Rows are points. Examples show where two turns around zero, p and q, send a point. Write where each new point lands after one turn and then the other. Backwards means that the second turn is done in reverse. Each puzzle has new turns, and all numbers are rounded.
In the rows, 128 means zero.

Turn p:
[148 157] -> [151 155]
[112 112] -> [110 114]
[124 124] -> [124 124]
[157  81] -> [152  78]
[ 99 166] -> [103 169]
Turn q:
[152 164] -> [115 169]
[118 137] -> [115 126]
[114  83] -> [154  89]
Where do these land?
q, then p backwards: [121 115] -> [135 115]
p, then q: [185 143] -> [158 179]
p, then q: [150 136] -> [138 149]
p, then q: [ 87 134] -> [ 95 103]
p, then q: [ 97 112] -> [117  95]

Turn p:
[168 130 122 152] -> [ 96 149 139 154]
[129 157 136 105] -> [162 139 131 140]
[139 136 101 158] -> [100 153 109 134]
[109 102 142 166] -> [ 97 125 139  88]
[ 95 114 139  59] -> [184  73 122 124]
Turn q:
[121 117  92 116] -> [141 122  93 142]
[ 80 131 163 153] -> [ 71 116 150 143]
[164 133 124 174] -> [160 138 169 153]
[131 141  99 140] -> [141 145 119 153]
[173 160 106  87] -> [168 173 105  95]
[119 124 148 125] -> [112 119 136 117]
[108  91 164 101] -> [102  84 124  93]
Where do these land?
q, then p: [ 97 132  81 101] -> [107 143  72 135]
q, then p: [148 159 158 129] -> [169 138 149 129]
p, then q backwards: [154  83 121 132] -> [ 87 108 147 146]
p, then q: [116 153 123 127] -> [144 151 125 125]
p, then q: [102 152 169 109] -> [155 138 146  82]
q, then p backwards: [152  90 115 171] -> [147 123 152  72]

Turn p:
[ 69 110  93 144 210 141] -> [149 140  55 105 197  97]
[148 116 149 137 120  90] -> [140  96 165 129 130 126]
[147 133 150 110 153 129] -> [142 149 152 111 143 139]
[144 136  41 120 130 125] -> [154 135  85 103  74  85]
[153 114 130 124  97 142] -> [136 125 136 147  97 152]
[125 142 153 106 102 115] -> [ 98 121 154 117 118 145]
[144 151 161 151  98 132] -> [106 133 165 165 120 129]
[ 94 122 146 132 113 150] -> [ 99 126 111 146 143 151]
Turn q:
[138 143 162  91 101 146] -> [148 121 100 139 133 178]
[119 162 109 126  94 142] -> [148 108 125 129  83 140]
[ 96 150 113 160 157 130] -> [ 86 125 156 119  99 116]
[152 149 104  99 186 114] -> [ 83 146  78 143 122  98]
[120 120 147 166  84 112] -> [162 122 161  87 131 140]
[123  96 110 104 172 109] -> [ 97 121 115 147 163  89]
[147  75 150 151 102 144] -> [171 152 163 133 165 134]
Where do these land?
q, then p: [139 107 138 125 102 118] -> [158 145 142 119 126 129]
p, then q: [ 87 120 142 101  99  96] -> [122  91 151 168 160 130]
q, then p: [123 105 121 104 152 152] -> [132 119 119 152 156 100]
p, then q: [149 185 121 153 120 127] -> [125 108 127  67 123 144]
q, then p: [142 183 144 101 111 112] -> [131 140  84 123  78 141]
q, then p: [144  89  81 145 114 151] -> [140 107 186 145 129 101]
q, then p backwards: [143 113 141 151 126 167] -> [162 137 155 130 134 154]
q, then p backwards: [ 74 157 132 138 123  86] -> [104 125 125  92 102  72]
p, then q: [152  93 132 135 205 141] -> [108 195  76 137 120 112]
